Every row gives one point. The ring and each string are closed loops that go straight from each point to the next, and from the last back to the first. Before rounding, they use only three directions, however many columns there are. Count how often each string passes through the ring. Passing back the other way cancels.

Ring (8 x 3):
29	8	-24
20	25	-20
0	32	-20
-19	25	-23
-30	1	-29
-24	-15	-33
-2	-23	-35
24	-9	-30
String:
35	13	-45
45	4	-29
40	-8	-10
14	-5	-13
9	0	-27
20	3	-49
32	-6	-45
40	-15	-27
30	-11	-16
37	-7	-19
23	-7	-2
10	5	-28
17	12	-45
Times through: 2
String, 20 rows:
3	44	-31
0	30	-40
-1	19	-29
-1	27	-41
-4	48	-37
-2	33	-35
-1	13	-30
0	33	-39
4	51	-31
7	50	-15
8	36	-6
14	46	-14
14	44	-32
9	29	-38
5	17	-24
5	15	-17
3	16	-34
10	39	-39
12	53	-28
6	43	-16
Times through: 0

Ring:
58	-18	-13	-7	-11	0	-11	20
59	27	-8	-14	-22	-6	-13	14
28	56	-5	-13	-29	-12	-12	9
-8	55	-7	-6	-28	-14	-9	7
-49	23	-9	7	-19	-12	-5	8
-59	-27	-6	17	-6	-6	-4	14
-45	-55	-4	18	2	-2	-4	18
-8	-70	-7	14	4	3	-6	22
38	-49	-13	2	-2	3	-9	22
String, 14 rows:
27	1	-39	-5	-19	-2	-4	13
57	37	-45	-16	-30	-5	-6	10
55	78	-28	-21	-38	-12	-10	6
13	76	-45	-14	-39	-13	-4	2
-16	45	-47	-3	-31	-10	-1	4
-13	10	-8	2	-17	-8	-7	12
-22	2	-18	5	-15	-7	-5	11
-47	-12	-42	11	-15	-5	2	10
-79	-58	-26	25	0	-2	2	15
-64	-104	1	30	15	3	-3	24
-18	-82	-31	17	5	5	0	21
6	-49	-50	7	-7	4	0	17
14	-20	-9	2	-9	-3	-8	17
23	-12	19	0	-8	-5	-14	19
Times through: 0
String (20 x 8):
56	-23	-63	-7	-16	5	-1	16
33	-13	-39	-3	-15	0	-4	15
27	-9	-4	-2	-12	-4	-10	17
44	-9	17	-5	-9	-4	-16	20
13	-5	-12	0	-14	-4	-8	15
32	-3	11	-4	-11	-5	-14	18
43	1	11	-7	-13	-5	-15	18
24	1	-20	-3	-16	-4	-7	14
49	10	-58	-10	-24	-1	-3	12
87	16	-24	-18	-22	-2	-12	16
97	14	-21	-19	-21	-1	-13	17
52	4	-55	-10	-22	0	-3	13
25	-3	-27	-3	-16	-3	-6	15
24	-7	-4	-2	-12	-4	-10	17
29	-10	13	-2	-9	-5	-14	19
13	-8	-41	-1	-17	-2	-3	13
49	-21	-64	-6	-17	4	-1	15
74	-33	-50	-8	-12	6	-5	20
88	-40	10	-9	-3	3	-17	26
81	-36	-29	-9	-9	5	-9	22
Times through: 0

Ring, 7 rows:
65	8	-19	16	17	-11	20	-4	11	12	-28	11	5	2
31	66	-25	15	7	-21	26	-24	11	16	-30	16	3	15
-35	72	-14	3	-8	-20	19	-24	6	20	-16	19	4	20
-69	28	-3	-7	-14	-11	8	-6	0	21	-1	18	7	15
-59	-53	23	-13	-9	5	-7	24	-3	16	10	14	10	-1
-3	-80	34	-5	5	10	-8	34	2	9	2	12	9	-11
46	-58	14	6	15	4	3	23	7	8	-13	10	7	-10
String:
80	68	-2	24	19	-19	26	-24	18	6	-42	17	0	11
88	53	-16	24	21	-18	27	-20	17	8	-41	14	1	8
82	46	23	22	21	-14	18	-14	19	1	-38	18	0	6
31	24	46	11	10	-7	7	-3	14	2	-23	20	1	5
15	-15	-35	5	6	-7	16	4	3	20	-13	9	8	2
67	-36	-76	13	17	-8	25	6	3	23	-22	1	10	-4
111	-38	-57	20	27	-6	25	7	9	15	-31	2	8	-8
106	-15	-6	21	27	-6	18	4	14	5	-34	10	4	-6
64	17	50	16	18	-6	8	-1	17	-2	-29	19	0	1
37	19	38	11	12	-7	8	-2	14	3	-24	19	2	4
68	37	37	19	18	-11	13	-9	18	0	-34	19	0	5
19	23	33	8	7	-8	8	-3	12	6	-20	19	3	6
30	8	-41	10	8	-12	21	-5	5	19	-21	9	7	5
63	30	-70	18	14	-19	33	-17	8	22	-32	7	6	8
76	57	-41	22	18	-21	32	-23	14	14	-39	12	3	10
Times through: 2
String, 8 rows:
15	-103	66	-4	10	16	-16	44	5	1	2	13	7	-17
-7	-30	75	-1	4	5	-10	20	9	1	-5	20	4	-3
-7	-13	32	0	2	-2	1	10	7	9	-8	17	5	2
-6	-20	37	0	3	0	-1	13	7	8	-7	17	5	0
8	-51	87	0	8	9	-14	28	10	-3	-5	19	4	-8
10	-37	8	2	6	0	4	16	4	12	-8	12	7	-3
13	-53	-39	1	6	-1	11	17	-1	21	-6	5	11	-4
36	-109	-5	0	13	11	-1	39	0	13	-2	4	11	-17
Times through: 1

Ring (7 x 14):
67	11	-10	-8	-6	0	-1	0	7	11	12	25	1	11
51	84	-23	-14	-12	18	-2	-18	9	18	17	-6	-9	19
4	90	-32	-14	-11	19	-1	-15	17	16	17	-24	-7	18
-51	40	-29	-11	-4	7	0	2	25	8	12	-25	2	11
-68	-35	-3	-9	3	-6	-2	19	27	-2	11	-4	11	-3
-35	-86	20	-7	6	-14	-3	27	22	-7	10	26	15	-11
25	-66	10	-5	2	-14	-2	21	13	0	8	38	12	-3
String, 20 rows:
-18	-10	24	-17	-2	9	-7	1	20	1	20	7	1	-5
-35	-7	-38	-2	0	-11	4	19	22	5	4	-6	11	10
-93	-9	-76	5	3	-23	10	33	31	4	-6	-27	19	16
-113	9	-47	-5	2	-6	4	20	34	3	5	-37	11	9
-74	24	-6	-15	-2	12	-4	2	28	3	17	-25	1	2
-32	22	23	-21	-4	19	-8	-8	22	4	24	-8	-4	-3
-9	11	7	-15	-4	9	-5	-1	18	5	18	1	0	2
-36	22	-60	-1	-2	-10	6	16	23	9	1	-17	10	18
-59	34	-65	-2	-2	-7	6	15	26	10	2	-30	9	19
-87	42	-48	-8	-2	3	3	9	31	7	8	-40	5	13
-84	27	-3	-17	-2	14	-4	0	30	3	19	-29	1	1
-37	6	42	-23	-2	21	-11	-8	23	0	27	-3	-4	-10
-38	-4	21	-17	-1	11	-7	1	23	1	21	-2	1	-5
-16	-3	-13	-8	-2	-2	-1	10	19	5	11	1	6	5
-38	-13	-47	0	1	-16	5	23	23	5	1	-5	13	12
-64	-34	-43	1	4	-20	5	30	27	1	-1	-6	17	8
-104	-71	-30	1	9	-24	4	40	33	-6	-1	-6	22	-1
-97	-77	25	-12	8	-7	-5	25	32	-10	14	3	14	-15
-95	-74	36	-14	7	-2	-7	21	31	-11	17	4	12	-18
-53	-41	60	-23	2	14	-12	2	25	-7	27	9	1	-19
Times through: 3

Ring, 10 rows:
77	-24	-25	-5	2	-2	-18	-6	18	-15	6	21	8	-20
60	11	-10	-12	-7	-22	-10	-16	24	-1	0	24	15	-30
31	33	-5	-15	-15	-30	-4	-20	21	7	-6	25	22	-28
-19	44	-11	-13	-22	-28	1	-16	6	12	-11	23	29	-9
-55	28	-21	-6	-18	-10	1	-3	-11	6	-12	19	30	13
-64	5	-28	0	-9	7	-2	8	-20	-4	-9	16	26	23
-48	-32	-36	7	7	28	-9	22	-24	-19	-3	12	18	28
-12	-57	-42	10	15	37	-16	25	-20	-28	3	12	11	24
38	-64	-44	7	15	31	-22	17	-8	-30	9	14	6	12
66	-51	-38	2	10	17	-23	7	5	-25	10	17	5	-3
String, 16 rows:
-81	64	-12	-12	-31	-29	9	-14	-9	20	-19	22	39	9
-88	30	4	-5	-2	-2	9	9	-11	3	-18	17	28	0
-88	3	-1	1	10	16	5	21	-17	-8	-15	14	23	6
-95	-27	-28	9	11	35	-2	31	-34	-18	-9	10	21	34
-40	-38	-14	7	23	33	-6	29	-15	-24	-5	12	12	6
-7	-33	-23	4	13	22	-11	17	-7	-20	-1	14	12	4
12	-27	-50	1	-8	10	-17	3	-11	-14	3	17	17	22
36	-52	-59	5	-1	22	-24	8	-12	-23	9	16	11	25
85	-73	-56	6	10	27	-30	9	0	-32	16	16	2	9
118	-61	-28	-1	19	15	-27	3	23	-30	14	19	-3	-27
72	-21	5	-7	20	0	-12	1	28	-17	2	20	4	-45
19	-8	-8	-5	7	0	-8	2	10	-10	-3	19	14	-19
34	7	-27	-9	-14	-15	-11	-13	10	-1	-1	22	19	-7
31	30	-36	-13	-33	-32	-10	-26	9	10	-2	25	27	1
1	62	-12	-19	-35	-46	1	-31	15	21	-11	27	32	-14
-30	59	-30	-15	-42	-39	0	-27	-2	21	-11	25	37	12
Times through: 2

Ring (7 x 14):
35	18	-47	21	11	-1	-41	-6	-44	17	12	-1	-9	-20
36	42	-33	19	17	-8	-41	-6	-21	64	14	-14	-14	-31
-3	38	9	11	-2	-26	-14	-12	4	50	4	-18	3	-24
-41	16	40	2	-23	-41	12	-16	13	4	-8	-12	25	-10
-60	-9	44	3	-38	-40	24	-21	1	-50	-14	-3	36	2
-46	-17	21	11	-35	-27	12	-23	-20	-68	-10	2	28	3
1	-4	-23	19	-10	-8	-20	-14	-42	-34	2	3	7	-7
String, 17 rows:
-46	11	37	10	-29	-32	12	-25	5	-18	-7	-13	20	-9
-49	23	52	2	-26	-44	17	-19	24	13	-9	-18	25	-13
-26	45	40	4	-11	-40	2	-15	28	60	-1	-25	11	-25
-10	43	14	18	-7	-20	-14	-23	7	47	6	-25	-5	-28
-9	21	2	17	-10	-18	-13	-19	-12	9	3	-12	4	-17
1	32	-5	20	-3	-14	-21	-19	-11	29	7	-17	-5	-24
16	50	-13	26	6	-7	-32	-21	-8	60	14	-24	-18	-34
37	56	-23	14	22	-16	-40	-2	-6	95	15	-20	-14	-36
24	40	-13	3	15	-27	-27	4	-6	72	7	-11	3	-26
1	26	1	4	0	-29	-14	-3	-6	36	1	-9	11	-18
-12	21	14	2	-7	-34	-5	-5	0	26	-2	-9	17	-15
-19	14	11	12	-15	-24	-5	-17	-9	-3	-1	-9	12	-13
-47	9	34	14	-31	-28	11	-29	1	-26	-6	-13	18	-9
-91	-12	77	-1	-54	-52	44	-28	20	-64	-22	-8	47	6
-71	-15	60	-10	-42	-56	36	-12	11	-51	-21	1	52	8
-30	0	23	-3	-19	-41	9	-5	-5	-14	-10	0	32	-3
-27	10	17	11	-20	-26	0	-19	-8	-13	-3	-8	16	-10
Times through: 2
String (28 x 14):
35	42	-26	9	19	-19	-36	3	-14	74	11	-11	-5	-28
-1	21	-3	12	-5	-21	-16	-11	-13	18	3	-9	6	-17
-10	35	9	19	-8	-18	-14	-23	-1	31	5	-21	-3	-24
-18	40	22	16	-11	-24	-8	-24	11	40	4	-24	0	-25
-21	45	36	2	-8	-41	0	-11	27	64	-1	-23	12	-25
-20	27	28	-2	-9	-42	2	-5	13	38	-4	-12	21	-16
-14	15	9	7	-11	-28	-6	-10	-8	8	-2	-7	15	-13
-27	14	17	14	-20	-24	-1	-22	-6	-9	-2	-11	12	-12
-52	9	40	13	-34	-31	14	-29	5	-26	-8	-14	20	-8
-29	6	21	5	-20	-33	4	-13	-5	-12	-6	-5	23	-7
-35	-2	26	-2	-22	-40	11	-7	-4	-21	-11	0	33	-2
-78	-26	60	-8	-48	-53	40	-15	4	-75	-23	5	55	13
-90	-29	62	6	-58	-41	41	-33	-1	-102	-21	0	45	13
-52	-5	29	18	-38	-22	12	-34	-11	-58	-7	-8	19	-3
-25	3	10	14	-21	-22	-2	-20	-16	-27	-3	-5	15	-8
-17	-7	0	6	-16	-26	-3	-8	-25	-32	-5	5	24	-2
-24	-23	-4	11	-24	-20	-1	-14	-38	-69	-7	10	25	4
-14	-19	-16	17	-21	-11	-9	-17	-45	-66	-3	8	16	1
12	-9	-33	12	-3	-12	-23	-3	-48	-31	1	11	13	-4
6	7	-19	12	-3	-16	-20	-7	-31	-4	2	1	9	-11
-4	11	-13	24	-11	-7	-19	-23	-29	-16	5	-7	-1	-14
23	15	-42	29	2	5	-37	-19	-45	-4	12	-5	-13	-19
70	25	-80	25	30	10	-63	2	-61	40	20	2	-21	-26
53	33	-62	31	21	11	-56	-11	-48	40	20	-9	-26	-30
26	31	-34	26	7	0	-38	-16	-31	30	13	-12	-15	-26
13	24	-19	16	2	-13	-26	-10	-22	24	7	-8	-1	-20
34	29	-31	8	16	-18	-35	5	-24	52	9	-4	0	-22
52	51	-42	16	28	-9	-49	2	-20	91	17	-14	-17	-35
Times through: 0

Ring (7 x 14):
-10	-9	42	15	16	16	-41	22	25	-7	-71	6	-32	-47
-12	-13	25	3	-3	-15	-34	1	28	-1	-21	-7	0	-13
-15	-9	-10	-9	-28	-45	-7	-29	2	5	43	-18	46	31
-15	1	-31	-6	-26	-36	15	-37	-30	4	44	-17	50	29
-13	4	-17	3	-16	-16	12	-22	-34	-1	12	-7	30	10
-10	-1	20	13	0	9	-7	7	-18	-8	-38	9	-3	-18
-8	-6	47	20	15	26	-31	28	8	-11	-79	15	-33	-46
String:
-11	-1	25	17	16	20	-25	15	3	-7	-67	5	-28	-47
-11	-3	26	15	13	15	-28	13	8	-6	-61	4	-24	-42
-10	-4	38	21	28	31	-43	26	23	-8	-94	6	-49	-69
-9	-14	62	19	26	26	-60	36	48	-9	-99	10	-53	-66
-10	-14	48	12	14	8	-52	22	44	-5	-67	2	-32	-45
-13	-8	20	7	8	-3	-36	3	27	-1	-40	-8	-14	-33
-13	-7	13	4	-4	-12	-22	-4	11	-1	-17	-7	5	-12
-12	-11	19	1	-11	-20	-23	-5	15	-1	-6	-6	13	0
-12	-14	20	-2	-17	-28	-23	-8	17	0	6	-6	22	11
-13	-4	0	2	-9	-18	-12	-13	-1	0	-1	-10	16	-2
-16	-5	-22	-9	-25	-44	-2	-34	-3	7	43	-22	45	26
-16	-9	-31	-19	-46	-71	8	-51	-8	10	90	-28	79	63
-17	0	-49	-14	-38	-58	19	-54	-27	10	80	-29	72	50
-15	3	-24	0	-12	-21	5	-27	-21	3	15	-16	28	4
-13	-4	-1	1	-15	-20	-5	-15	-10	-1	6	-7	24	8
-14	0	-22	-4	-28	-33	16	-31	-33	2	40	-11	49	32
-15	9	-42	-2	-27	-27	33	-39	-58	2	43	-12	53	30
-12	4	-13	4	-21	-14	20	-19	-46	-3	16	0	36	19
-11	-2	11	8	-11	-4	0	-3	-23	-6	-13	5	15	1
-11	-2	10	9	-4	-1	-9	-2	-12	-4	-23	1	4	-12
-12	-1	7	8	-1	-1	-11	-3	-8	-3	-25	-2	2	-17
-10	-7	27	9	-4	-2	-19	6	2	-6	-31	5	0	-13
-6	-12	73	22	12	30	-37	42	14	-16	-90	28	-37	-42
-6	-8	69	26	25	42	-42	45	16	-16	-110	25	-54	-64
Times through: 1
String, 24 rows:
-13	-5	-3	-2	-19	-27	-5	-19	-7	1	17	-10	31	15
-16	2	-46	-12	-40	-53	29	-51	-42	7	78	-22	74	54
-16	10	-48	-3	-24	-29	30	-42	-52	4	45	-18	52	26
-14	5	-20	5	-8	-10	8	-20	-31	0	1	-9	21	-2
-12	-4	9	5	-9	-10	-9	-6	-8	-3	-12	-2	12	-3
-10	-2	13	8	-13	-5	2	-3	-26	-7	-11	7	17	4
-11	5	0	11	-8	4	12	-6	-42	-7	-17	6	14	-4
-13	7	-12	9	-4	2	10	-12	-38	-4	-15	-1	12	-10
-12	6	-14	6	-16	-7	21	-17	-50	-4	6	1	29	11
-12	-4	3	2	-19	-19	2	-13	-20	-3	9	-1	29	15
-13	-2	-4	2	-15	-18	-1	-16	-15	-1	7	-7	24	7
-14	-3	-15	-4	-26	-34	7	-28	-20	2	35	-12	44	28
-17	-3	-42	-15	-43	-61	20	-52	-26	9	84	-26	76	58
-16	-4	-30	-10	-29	-47	5	-40	-12	7	54	-24	53	33
-15	-2	-19	-4	-15	-30	-5	-27	-5	5	22	-19	30	9
-14	-15	2	-10	-26	-49	-21	-24	23	6	37	-19	40	27
-13	-19	18	-8	-22	-44	-33	-15	37	4	22	-16	29	19
-14	-6	3	2	-5	-17	-20	-11	10	1	-8	-12	10	-9
-13	-6	9	4	-5	-12	-17	-6	4	-1	-14	-6	8	-9
-11	-19	32	-2	-17	-30	-34	-2	33	-1	1	-6	17	9
-13	-22	24	-9	-25	-48	-36	-13	43	4	25	-15	31	24
-15	-12	-4	-8	-22	-44	-18	-25	17	6	32	-20	36	21
-15	-17	-7	-18	-42	-68	-11	-37	17	8	73	-24	66	56
-14	-12	-4	-10	-34	-51	-5	-29	2	4	51	-16	54	42
Times through: 2

Ring:
-2	41	8	-2	-14	-10	-3	3	-2	-8	-10	18	-8	-10
23	72	14	12	-19	-6	-12	5	-6	-39	-21	32	-24	-8
47	78	17	27	-24	3	-21	6	-7	-53	-25	36	-32	-10
60	53	14	35	-28	15	-26	6	-3	-38	-20	27	-24	-17
56	4	6	34	-27	25	-25	4	3	-1	-7	8	-4	-26
28	-39	-1	22	-18	19	-15	2	7	38	10	-11	15	-25
-13	-59	-5	4	-3	1	-1	1	7	64	24	-23	27	-14
-40	-57	-5	-10	5	-14	9	1	5	71	29	-25	30	-6
-49	-43	-4	-18	6	-19	12	1	4	65	25	-20	28	-5
-29	-1	0	-14	-5	-15	7	2	1	32	7	-1	12	-9
String (29 x 14):
-11	-10	1	-1	-7	-6	-1	2	2	30	8	-3	11	-11
-29	-37	-7	-16	-8	-4	7	0	7	60	15	-14	27	-20
-40	-39	-10	-27	-9	-6	12	-1	9	67	14	-15	32	-23
-9	-7	-1	-7	-14	-1	0	1	4	32	3	-1	13	-20
-11	20	7	0	-6	-15	-1	3	-2	7	1	8	-2	-3
-25	51	12	-8	-1	-29	4	4	-7	-12	-4	19	-13	7
-1	72	11	-5	-16	-15	-2	4	-5	-29	-20	31	-18	-7
30	65	9	6	-29	7	-13	3	-1	-31	-26	31	-17	-23
25	32	7	11	-22	6	-12	3	0	-9	-12	17	-8	-19
14	18	6	10	-15	1	-9	3	0	3	-4	10	-3	-14
8	60	16	13	-8	-17	-9	6	-8	-31	-10	25	-22	4
45	121	27	30	-19	-12	-22	8	-14	-87	-33	51	-51	5
84	107	22	43	-36	16	-34	7	-8	-85	-40	51	-47	-16
58	30	7	28	-32	24	-24	4	2	-18	-18	19	-11	-29
23	22	8	17	-16	2	-13	4	-1	-5	-5	12	-7	-12
32	39	13	25	-15	0	-17	5	-4	-23	-9	19	-17	-6
72	32	12	44	-29	24	-31	5	-1	-28	-16	20	-19	-21
84	-9	3	44	-39	45	-34	3	7	2	-11	6	-1	-41
56	-23	0	30	-30	33	-24	2	8	21	-2	-2	9	-36
33	-22	0	21	-22	20	-16	2	6	26	3	-4	10	-27
48	-71	-9	27	-28	41	-21	1	14	59	11	-21	28	-43
18	-77	-7	19	-13	21	-12	1	11	68	23	-27	31	-27
-11	-49	-1	8	-1	-3	-2	2	4	55	24	-20	22	-9
-12	-10	4	5	-2	-12	-2	3	0	27	12	-4	7	-3
-7	-30	-1	3	-7	-1	-3	2	4	43	14	-11	17	-14
-20	-76	-10	-5	-6	6	3	-1	11	83	26	-29	38	-23
-75	-100	-12	-26	16	-22	21	-1	9	113	47	-45	51	-4
-71	-48	-3	-22	17	-34	19	1	1	72	34	-25	29	8
-40	-3	5	-9	8	-29	8	3	-3	30	16	-4	8	8
Times through: 1
String:
39	-81	-9	26	-24	37	-19	0	14	68	17	-26	32	-40
19	-66	-8	14	-18	23	-11	1	11	63	17	-22	29	-32
1	-41	-3	7	-10	6	-5	1	6	49	15	-14	21	-19
-21	-4	6	1	2	-19	1	3	-2	24	13	-3	5	3
-48	-34	1	-10	11	-26	11	2	0	54	27	-17	20	6
-20	-18	1	-3	-3	-10	2	2	2	38	13	-8	14	-8
-13	-35	-5	-5	-11	2	1	1	7	52	12	-12	23	-21
-54	-49	-9	-28	0	-15	16	-1	7	76	22	-21	35	-15
-58	-18	-3	-29	3	-25	17	0	3	53	16	-10	23	-5
-31	16	6	-9	1	-24	6	3	-3	15	6	5	2	2
-11	13	5	-1	-7	-12	-1	3	-1	13	3	6	1	-6
-1	1	1	-2	-15	0	-3	2	3	22	0	3	8	-18
-13	-7	-4	-14	-18	2	2	0	6	36	0	0	17	-26
-36	3	-1	-21	-6	-17	10	1	2	33	5	1	13	-11
-45	15	6	-16	6	-32	11	3	-4	21	10	3	4	7
-24	8	6	-4	0	-20	3	3	-2	18	8	2	3	1
-14	-19	-1	-4	-8	-4	1	1	4	39	10	-7	16	-15
-39	-65	-10	-18	-3	-5	10	-1	9	82	25	-26	38	-19
-79	-94	-12	-29	17	-26	22	-1	8	111	46	-43	50	-2
-53	-40	1	-10	15	-29	12	2	0	59	31	-20	22	9
-12	-3	5	4	-2	-13	-1	3	-1	22	11	-2	5	-2
5	-27	0	9	-11	5	-7	2	4	37	11	-9	14	-17
28	-63	-7	18	-22	28	-14	1	12	59	13	-20	27	-36
46	-69	-7	28	-26	38	-21	1	13	57	13	-21	27	-40
28	-23	4	26	-13	11	-16	3	3	24	9	-6	6	-15
13	3	7	18	-8	-2	-11	4	-1	9	5	3	-2	-6
22	-7	3	17	-16	9	-13	3	3	17	3	0	4	-18
13	0	6	16	-10	0	-10	4	0	12	4	2	1	-9
28	-32	1	24	-15	15	-16	3	5	31	10	-9	11	-19
Times through: 3

Ring, 8 rows:
9	11	-7	7	-7	-10	-26	11	-7	7	15	-24	-24	-6
33	-3	-16	22	-13	-4	-56	-9	-16	-14	4	-8	-20	-13
32	-12	-21	26	-4	6	-31	-25	-4	-10	-13	16	-2	-13
12	-9	-17	18	6	9	9	-21	13	7	-17	21	8	-7
-18	-2	-10	11	10	15	47	-13	33	23	-23	22	13	1
-28	2	-7	12	5	17	46	-9	37	21	-23	16	9	5
-32	12	-2	6	0	8	33	8	29	23	-8	-6	-6	6
-24	18	1	-1	-1	-4	18	20	16	25	9	-23	-17	4
String, 26 rows:
-17	13	-3	1	3	-2	22	12	16	25	5	-13	-10	2
-47	29	9	-16	9	-7	57	35	28	48	17	-31	-15	10
-38	18	2	2	-4	5	27	18	26	24	0	-18	-15	8
-18	8	-5	13	-7	8	6	3	19	9	-8	-6	-11	3
-13	8	-6	9	-2	3	11	4	16	15	-3	-6	-9	0
-31	22	4	-10	8	-7	41	26	20	39	14	-25	-14	5
-33	30	7	-15	6	-14	34	38	15	42	26	-40	-23	6
-11	22	1	-2	-7	-13	-12	27	-1	18	23	-39	-31	0
13	4	-11	18	-14	-1	-39	-1	-5	-7	2	-13	-21	-6
16	-1	-14	21	-12	2	-35	-9	-3	-8	-4	-3	-15	-7
52	-11	-23	35	-26	-2	-97	-21	-29	-37	-1	-5	-26	-17
62	-15	-26	37	-23	-2	-100	-27	-32	-39	-3	2	-22	-21
29	-4	-16	17	-4	-3	-32	-11	-9	-3	1	0	-11	-12
15	-3	-14	17	-2	2	-14	-11	2	2	-5	4	-6	-8
25	-10	-19	27	-8	8	-33	-23	-1	-12	-14	13	-5	-11
51	-24	-29	43	-16	13	-67	-43	-12	-35	-26	28	-2	-18
47	-18	-25	30	-4	4	-45	-32	-12	-17	-14	21	-1	-17
21	-4	-16	15	1	0	-13	-13	-1	4	-4	6	-4	-10
5	1	-11	13	0	2	-2	-6	8	8	-5	2	-6	-5
33	-13	-22	33	-16	9	-54	-27	-7	-24	-16	12	-9	-12
71	-22	-30	47	-30	3	-121	-37	-36	-54	-11	8	-23	-23
49	-4	-19	26	-20	-10	-87	-10	-31	-26	10	-15	-29	-17
5	12	-6	2	0	-11	-8	13	-2	16	16	-21	-19	-5
1	6	-9	11	-3	0	-7	1	6	9	1	-8	-12	-4
2	6	-9	15	-10	1	-21	1	3	1	0	-11	-17	-3
-7	8	-6	9	-4	1	0	4	10	11	0	-10	-13	-1
Times through: 1

Ring:
4	51	15	2	7	-6	8	9	27	15	18	-27	7	20
-11	15	-9	30	-29	41	1	14	1	-14	32	-20	-24	37
-30	-23	-28	36	-41	46	-7	11	-13	-12	22	1	-35	34
-10	-56	-30	-6	-21	9	-9	23	-34	8	-47	19	-28	-6
12	-34	-12	-33	4	-22	-2	26	-25	24	-69	11	-9	-23
7	15	8	-27	20	-38	3	12	12	37	-34	-4	12	-11
String, 25 rows:
-28	45	6	21	-1	-4	2	-8	41	25	43	-14	7	31
-19	27	0	19	-9	8	1	2	23	13	29	-13	-4	28
-5	59	9	33	-17	34	8	8	27	-11	59	-39	-10	48
29	44	7	21	-25	53	12	33	-6	-37	28	-50	-26	39
20	9	-4	4	-18	29	5	31	-17	-16	-8	-25	-23	17
-11	-2	-12	13	-18	18	-1	14	-3	2	5	-7	-18	19
-51	-8	-25	47	-36	37	-9	-5	11	2	48	5	-25	43
-50	-15	-32	60	-52	63	-9	1	0	-17	58	0	-39	53
-5	-9	-21	32	-42	59	-1	25	-22	-30	19	-17	-40	36
16	-1	-9	6	-23	34	3	31	-22	-18	-10	-21	-27	17
-33	0	-16	29	-23	22	-5	1	10	7	28	-1	-17	30
-42	14	-14	45	-29	33	-5	-5	21	2	55	-7	-18	45
15	57	10	29	-22	47	11	22	11	-28	48	-49	-19	46
30	53	16	3	-5	21	13	27	7	-14	13	-45	-8	25
22	31	9	-7	0	5	8	24	2	1	-8	-28	-6	11
16	24	7	-9	2	-2	6	21	2	8	-13	-21	-4	7
27	51	23	-22	20	-22	12	19	18	19	-14	-31	12	2
24	13	5	-19	4	-6	6	27	-7	8	-31	-18	-5	-1
-18	4	-7	5	-5	-4	-2	5	11	21	1	0	-5	12
-31	26	5	-2	16	-38	-2	-12	40	50	10	4	18	8
7	42	22	-32	35	-56	7	4	34	51	-24	-11	28	-11
33	34	20	-37	26	-36	10	24	8	27	-41	-22	14	-13
23	18	8	-21	8	-12	7	25	-3	13	-31	-18	-1	-3
34	45	22	-29	21	-24	12	24	11	18	-26	-30	11	-4
7	81	31	-6	25	-30	12	1	51	32	25	-35	26	18
Times through: 3
String (25 x 14):
28	-67	-24	-40	-8	-5	-4	44	-59	6	-99	14	-27	-32
7	-60	-23	-35	-1	-20	-6	28	-39	24	-84	23	-16	-30
-16	-38	-18	-19	1	-25	-8	11	-11	36	-49	23	-6	-15
0	-12	-8	-14	0	-11	-1	17	-8	20	-33	2	-7	-4
38	-6	4	-43	14	-24	6	36	-23	16	-71	-10	-3	-24
46	8	15	-61	33	-51	9	33	-11	33	-85	-11	13	-36
-1	29	17	-38	39	-69	4	0	33	62	-36	2	31	-19
-32	24	3	1	13	-34	-2	-12	39	48	11	5	16	10
1	17	3	-8	5	-12	3	12	10	20	-11	-10	1	6
37	40	19	-27	16	-17	12	28	5	11	-28	-31	6	-2
16	71	27	-8	19	-20	12	9	37	21	15	-36	17	16
-13	70	19	17	7	-7	7	-5	49	22	50	-29	13	34
-33	24	-4	25	-10	5	-2	-6	29	20	37	-6	-3	31
-3	10	-4	5	-9	9	1	15	2	7	0	-12	-11	15
15	22	2	4	-11	20	6	25	-4	-8	1	-26	-15	19
28	35	4	17	-24	49	10	34	-10	-33	19	-45	-26	34
-28	18	-16	54	-44	62	-1	7	7	-24	64	-22	-32	57
-60	-5	-26	55	-39	40	-10	-10	17	3	60	6	-25	49
-12	-8	-15	15	-22	22	-3	15	-7	0	3	-5	-21	20
8	-11	-12	1	-18	21	1	27	-20	-7	-19	-10	-23	10
-4	-38	-28	14	-36	42	-5	28	-35	-18	-16	-1	-40	16
-48	-73	-51	38	-54	51	-17	11	-34	-9	1	28	-49	25
-51	-62	-44	29	-40	29	-16	4	-20	8	-2	30	-35	18
-24	-23	-20	10	-18	9	-7	9	-6	14	-7	10	-18	12
17	-18	-10	-15	-9	7	1	31	-26	1	-42	-6	-19	-4
Times through: 5
